Each row of a before or after table is a point. One or more steps were done to the points. Then noise was added and the rows were shuffled. The steps act on columns, c1 being the first. Write out the steps. A step turns or swaps two columns, mirrors them in a line or flattens them onto one, adds a multiple of one to another, or multiplies or shifts one. Angles are multiples of 10 degrees, from the lower column toward the higher: turns from -170 to 170, lines from 10 to 170 but not 90. Use the fewest steps. Two steps may share a column if one is a turn and the other turns, adds or multiplies; they go together, in the order done. Otherwise the lowest column goes first.

Before, 12 rows:
[[-32  56]
 [ 87  -3]
 [ 26  17]
 [ 33  18]
 [-47 -53]
 [-39  19]
 [ 20  51]
 [ -5  -3]
 [-45 -22]
 [-31  -3]
 [-14 -13]
 [-15 -55]]
After, 12 rows:
[[ 85 -29]
 [-16 -50]
 [ -5  -2]
 [-15  -8]
 [ 24   8]
 [-32  65]
 [-44  -9]
 [-39  30]
 [-47 -39]
 [-31   8]
 [ 34   9]
 [ 20  45]]
Steps: add -0.3 times c1 to c2

Before, 11 rows:
[[  1 -45  -2]
 [ 26  45 -11]
 [-15  42 -12]
 [ -3   6  46]
 [ 37 -16 -14]
 [ 74 -11  51]
 [ 48  22  45]
 [ 94 -11   7]
 [-22  78  36]
 [ -2  15  62]
 [-24  -1  17]]
After (11 x 3):
[[  2  26 -18]
 [-24  30   7]
 [-37 -11  12]
 [ 45  11  48]
 [ 42  59  16]
 [ -1 -30  -2]
 [ 29  -1   2]
 [ 31   3  33]
 [-68  -3  64]
 [-19 -11  84]
 [ -6  13  67]]
Steps: mirror c1 and c3 in the line at 70 degrees; multiply c2 by 0.7

Before, 12 rows:
[[-12   0   7   2  40   9]
 [ -6 -34   8   3 -33  15]
 [  6 -28   5  42 -35 -61]
 [  7  28  22 -21  26 -48]
 [-16  55  32  44  45   8]
 [ 41  -5  56  -1 -29 -82]
 [ 30 -17  47  39  53   9]
 [ 46  40  65  33 106  27]
 [ 43 -21  -1 -26  17  52]
 [ 47 -29  -9  19  -2  -1]
 [ 59 -16 -21  -4   5  51]
 [-54 -54 -79  41   8   5]]
After, 12 rows:
[[  4   4 -11  -1  22  36]
 [ 79 -13   5 -11   1  14]
 [ -6   3   4   5  24 -86]
 [-31 -27  28 -23 -31  59]
 [  0 -19 -10 -15 -36  -3]
 [-16   7 -11   7  58 -27]
 [-42  -9  50 -10 -39  53]
 [-56  -4  -3  -4  46 -99]
 [-63  40  -5  34  55  97]
 [ -1  52 -29  44  30  38]
 [-29  -5  37  -9   1  -2]
 [-46   8   0   5  34  45]]
Steps: multiply c3 by 0.7; turn c1 and c3 by 140 degrees; flatten c2 and c4 onto the line at 40 degrees; multiply c6 by 1.3; turn c5 and c6 by 40 degrees

Before:
[[  4 -21  18  -6  24  22  -6 -47]
 [ 35 -42  42  17  -1  10  29 -23]
 [ 24  -7   5   7 -16  25   4 -26]
 [-10 -10 -12 -21 -25  17   2   8]
 [  8  -3   9  11 -16  12 -22 -29]
 [ 30   2  28 -27 -32 -17 -22  13]
 [  1   9  43  22 -20  27  -9  10]
 [-22 -30 -13  -5  19 -31   9  12]
 [ 21 -39  36  21 -14  -7 -18 -12]
 [ 13   5   4 -16   9  31  -6 -15]
 [ 11   5  29  26 -29  11  27  -1]
 [ -8  20 -12  28 -24 -17  27 -48]
 [ 34 -36  -8  21 -29 -10 -28   0]
 [ 20  -9  24  27 -24 -10 -28 -15]]
After, 14 rows:
[[ -25  -52  -14  -15  -21  -17   20 -118]
 [  12    3    5  -12    4    3   41  -67]
 [  33   -7   24  -30  -19  -15   -6  -36]
 [   5   35   18   -8   25   24    0 -116]
 [   8  -29   43  -13    3   -1  -11   27]
 [  22   -4    9  -12   -3   -3  -16  -73]
 [  42   33   -8  -36  -23  -19   18   -2]
 [ -22   45  -13  -11   -3   -3  -23   30]
 [   0   44   42  -37    3    4   93  -58]
 [  37   18   30   22  -29  -23   16   33]
 [  -8   29  -12   11   -7   -5  -11   19]
 [  14    6    6   15   20   17   12  -36]
 [  27   38   36  -37  -11   -9   12  -30]
 [ -14  -28   28  -20  -11  -10   49   -3]]
Steps: turn c1 and c7 by 50 degrees; multiply c7 by 2; turn c2 and c4 by 150 degrees; multiply c2 by 1.6; flatten c5 and c6 onto the line at 40 degrees; multiply c8 by 2.5

Before:
[[ 71  18 -27  23  30 -20  18 -43  17]
 [-75  19 -37 -39 -47   5   9  47  30]
 [-33  -2  27 -90 -11   6  15  14  33]
 [ 22  28  29  29   8 -75  19 -43 -28]
 [ 26   4 -12  -2 -19  -4  53 -74 -15]
 [ 15  63  -8  22  34  -2   5 -77 -41]
 [-25  18   0 -42 -37  18  37  50 -10]
 [-78  12  -6 -41 -26   8  49  25  59]
 [-45 -16  17 -42 -55 -14 -33  -6   0]
 [  6 -32  -6  22  50  30  41 -35 -11]
 [ 29  25  80  26 -39  -6 -21 -54   1]]
After, 11 rows:
[[ -26   33   -1   54   -5   26   16  -35   35]
 [  37  -20   -1   12   43  -24   26   15  -46]
 [-100   50    2   46  -15  -35   17    7   48]
 [  17   10    1  -41   -6   -7   65   11  -85]
 [   4   37   -2  -50  -15  -26  -32  -18  -37]
 [ -60  -33  -10   71    6    6  -17   14   -3]
 [  32   45   -3   17   13  -19   10   12  -63]
 [  97   15    4  -38   -3  -19   21   35  -28]
 [  30   18    6  -21   18   38   29   64  -45]
 [ -41    9   -5   61  -57  -22   -6    9   34]
 [-101    7    4   69   -3    0   20    0   53]]
Steps: multiply c1 by 1.3; swap c2 and c7; multiply c3 by 0; turn c4 and c5 by 130 degrees; turn c8 and c9 by 60 degrees; turn c6 and c8 by -120 degrees

Before:
[[ 21  13   6   8 -22  -5 -58 -27 -12   6  19]
 [ -2   6  12 -18  -7  17  10  25 -35 -37 -28]
 [ 37 -35  10   2  -2 -16 -15   4 -19 -45  -3]
 [ 22 -44  13 -40 -39  11  21  -7   0  26   1]
 [ 36   4 -13  -8  18   8 -33   5  42 -44  -7]
 [ 20  -3 -34  -2 -30  12  17  36   9 -10  18]
 [-11 -14   0 -13   5   0 -16 -29 -35 -28   2]
 [ 26   2  47   1 -35 -77 -23  -9  32  34 -33]
 [-42  10 -27   3   7   0  14 -33  -7 -49  10]
 [ 35 -12 -13 -60  -8  10  20 -10 -32 -19  10]
 [ 42   3 -21  11  19  -3  21 -32  35  49  14]
 [ 14 -25  -5  -9  26  11   6  -2  15 -45  16]
 [-56 -11  11 -11   4 -38  -4  18 -32 -15   8]
 [  4 -22 -25 -22  12  -1 -20 -22 -26 -30 -29]]
After (14 x 11):
[[  40   14    9  -30    4   46  -31    0   43  -14   -8]
 [ -11    6   12  -32  -17   24  -11  -24  -35  -18   19]
 [  20  -33  -38  -25   -3   15   -9   38   10   19  -11]
 [  22  -20   41  -13   13   -8  -40   -9  -10   -4   31]
 [  -2   -6    2  -44    4   39   18    1  -34    7  -36]
 [ -56    5   10  -34   -9    4    5   21  -29  -81   -8]
 [  36   -2   22  -18  -37   36   -2    7  -17  -60   -5]
 [   3   13   -7  -41  -23   30  -34  -36  -26  -20   -7]
 [  13   26   -9  -30  -27   45   -2   10   17  -11   14]
 [  27  -34   50  -12    4  -58   11  -25   34 -123  -19]
 [  42   19  -32   -8    5  -48    0  -16   35   28   32]
 [  23  -40    1  -60  -45  -18   23   -8   -1   37    1]
 [  35  -12  -24  -83  -14   23    8   -4  -32    6   15]
 [ -44    9  -32  -16    9   47   -3  -16   -4  -34   33]]
Steps: swap c2 and c5; turn c3 and c7 by 40 degrees; shift c4 by -20; turn c6 and c10 by 70 degrees; multiply c10 by 2; turn c8 and c11 by -40 degrees
